Every row gives one point. The points of each table are mixes of a few directions, plus a little noise. Count the directions of each table, and those that both share. Where both have some left over, give the other angles between the two spaces (their principal angles), to ten degrees, smallest first.
In the rows, zero is written as 128.

First (4 x 2):
[[216 138]
 [ 49 119]
 [117 126]
 [130 127]]
Second (6 x 2):
[[109 191]
 [140  88]
 [130 123]
 [141  85]
 [102 217]
 [147  64]]
Directions: first 1, second 1, shared 0; angles 80

First (8 x 4):
[[128 210 107 196]
 [ 94  20 112  75]
 [124 134 157  88]
 [147 175 106 195]
 [158 105  95 184]
 [103 100 147  71]
 [183 115 156 120]
 [ 85 161 141  94]]
Second (7 x 4):
[[125 161 114  92]
 [152  92 122 137]
 [123  74 162 202]
 [139 175  91  54]
 [172  55 121 154]
 [133 165 103  75]
 [ 53 173 183 183]]
Directions: first 3, second 2, shared 1; angles 70

First (8 x 6):
[[118 118 141 146 102 155]
 [132 128 127 191 122 154]
 [227 127 130 177 156 192]
 [129 164  90 137 198  61]
 [ 40 111 149 101  61 122]
 [138  90 178  19  74 169]
 [162 153  99 152 187 102]
 [ 75 140 119 102 130  79]]
Second (7 x 6):
[[ 71  81 179 173   7 220]
 [162 157  96 102 203  72]
 [131 130 126 126 134 126]
 [ 91  92 161 157  44 192]
 [140 139 116 119 155 108]
 [152 148 107 111 181  86]
 [152 147 109 114 176  90]]
Directions: first 3, second 1, shared 1

First (9 x 9):
[[220  76  73  34 173 128 113  57 135]
 [191 153  73  65 111 117 157 117 151]
 [ 90  96 176 184 150 119 130 160 107]
 [ 66 150 161 153  79 137  96 169 106]
 [147 175  53 129 117 148  83 130 105]
 [139 113 151 108 138 120 166 101 161]
 [151  75 162  84 129  99 159 142 131]
 [ 99 139 122 219 161 133 115 163  97]
 [ 48 175 179 175  94 152 134 114 160]]
Second (9 x 9):
[[ 87 209 133 129  38 131 146 173 144]
 [147 128  83 178 172 128 110 153  93]
 [146  60 157  90 171 126 126  74 140]
 [176 151  67 110 155 141 132  77 152]
 [141 117 116 131 151 129 123 119 123]
 [106 241 106  97  26 138 157 137 176]
 [116   7 218 102 174 114 117 100 118]
 [102  85 174 147 134 116 118 159 102]
 [130 153  96 166 134 128 119 161 105]]
Directions: first 5, second 3, shared 3

First (11 x 12):
[[141 122  98 110 146 115  64 154 155 147 182 122]
 [102 127 151 197 125 195  99  95  96 166 118 160]
 [121 120 158  82 119 143 130 155  93 105  88  77]
 [128 107  93 169 141 111 121  87 134 122 193 184]
 [143 117 172  93 136  72  91 158  88 130 104 119]
 [131 132 137 100 117 111 177 132 123  97  96 107]
 [120 152 106 129 115 166 171 127 166 127 113 108]
 [124 154 135  83 107 156 179 156 147 111  73  64]
 [128 131 143 199 136 115 118  91 119 166 135 200]
 [149 138  94 116 139  85 118 141 172 137 166 139]
 [121 112 122 128 126 136 144 113 115 103 139 130]]
Second (11 x 12):
[[169 126 104  97 140 169 127 176 120  83  69 208]
 [133 156 219   7 127 174 118  61 179 113 136 205]
 [136 117  87 168 131 120 132 166 107 122 110 118]
 [116 133 151 117 123 122 127 100 140 140 148 115]
 [121 130 138 128 126 122 129 115 132 136 140 116]
 [106 124 129 160 121 101 130 113 126 153 158  76]
 [134 118  90 163 131 120 131 163 108 125 112 118]
 [ 84 133 169 145 113  89 128  63 144 177 195  49]
 [139 131 133 106 131 143 126 131 132 116 115 157]
 [134 119  94 162 131 119 132 157 109 125 116 118]
 [139 120  94 151 132 127 130 161 111 119 108 132]]
Directions: first 5, second 2, shared 0; angles 80, 90

First (8 x 18):
[[131 116 126 130 130 158 114 129 149 162 149 144 123 123 128 111 120 125]
 [ 99 125 153 182 142 208 129 112 153 127 186 146 121 249  75 108 134 100]
 [198  99  78 152 133  66 131 115 137 102 116 128 136  70  89 143  91 105]
 [ 64 199 218  46 105 134 198 106  75 101  97  55 124 211 177 158 222 193]
 [151 106 114 141 131 144 123 118 152 141 152 140 122 124 104 114 109 115]
 [ 70 171 143  86 118  85 111 173  74 118  62 119 141  84 213 151 148 161]
 [ 88 140  90 175 142  62  80 184  87  85  72 157 152  91 154 155  94 105]
 [222  71  97 116 127 165 135  82 200 193 191 141 103  75  82  87 102 117]]
Second (11 x 18):
[[185 113 165 193 141 146 101 153 207  90 161 151 104 122 103  72 113 154]
 [126  98  92 111 121 175  69  99 153 179 159 117 125 151 167 160  88  79]
 [119 182 201 133  83  75 160 159 135  63  98  92 137  81 119  73 178 160]
 [175 146 103 155 175 161 228 121  90 154  86 164 156  55  95  96 150 111]
 [105 119 180  67  97  52  55 136 151  88 127  80  62 215 193 176 136 238]
 [ 77 138 162 124  86  89 104 156 130  56 170 108 152 124  93 126 131 114]
 [116 139 133 110 137  86 141 123  98 148  71 126  90 179 157 141 154 197]
 [167  97  86  94 169 164 141 104 113 156 141 141 130 116 145 177 105 123]
 [116 172 140 120 136  89 233 144  54  91  82 135 168  63  82 111 180 139]
 [ 86 110  77 157 134 158 111 118 109 169 150 159 149 159  96 136 102  59]
 [136  92  68 145 130 215  67  92 167 213 166 135 135 143 156 138  71  33]]
Directions: first 4, second 6, shared 1; angles 40, 60, 80

First (10 x 20):
[[ 53 143 147  72  15 131 188 204 224 161  96 196  92 155 102  85 115 213
  116 148]
 [141 154 109 120  87  88 133  93 111 152 126 146 163 122 117 149 124 139
  131 102]
 [133 115 159 113 114 138 114 123 167 141 128 134 112 148 135 108 132 117
  116 143]
 [194 114 144 144 170 119  70  51 101 133 150  96 151 132 149 143 141  60
  122 120]
 [137 102 130 159 210 163 108 140 100  89 141  86 110 118 145 127 134  93
  133 141]
 [148 136 104 149 156 114 120 103  80 118 137 110 153 110 129 153 129 113
  138 110]
 [ 93 134 135 104  81 132 156 165 169 140 113 158 111 139 116 109 122 166
  123 138]
 [127 129 108 149 164 132 131 135  92 107 132 110 132 111 129 142 127 124
  138 122]
 [102 119 150 109 104 146 140 162 176 134 118 145 100 145 126 101 126 146
  120 148]
 [151 135  94 161 180 116 119 104  59 106 140  99 156 100 131 162 129 108
  143 106]]
Second (8 x 20):
[[141 135 135 145 117 144  93 102 102  76 138 149 155 109 182 120  91 118
  120 160]
 [110 128 111 130 121 138 147 178 133 103 118 124 115 130 130 117 134 166
  144 128]
 [ 44 135 154 122 212 116 201 103 127 245 140 131 100 102   7 176 113  53
   81 111]
 [149 145 106 143 125 107 119 100  88 116 131 128 160 113 137 149 120 128
  136 113]
 [183 111 140 108  94 115  93 114 166 140 123 112 126 167 149 110 166 133
  139 118]
 [120 118 124 125 108 152 131 183 150  89 115 128 107 138 154  98 136 172
  142 142]
 [100 115 133 116 133 141 153 174 162 142 118 123  95 143 106 115 144 147
  129 129]
 [178 138 123 139 112 106  86  68  97 114 139 131 169 122 160 139 119 108
  129 123]]
Directions: first 3, second 4, shared 2; angles 70
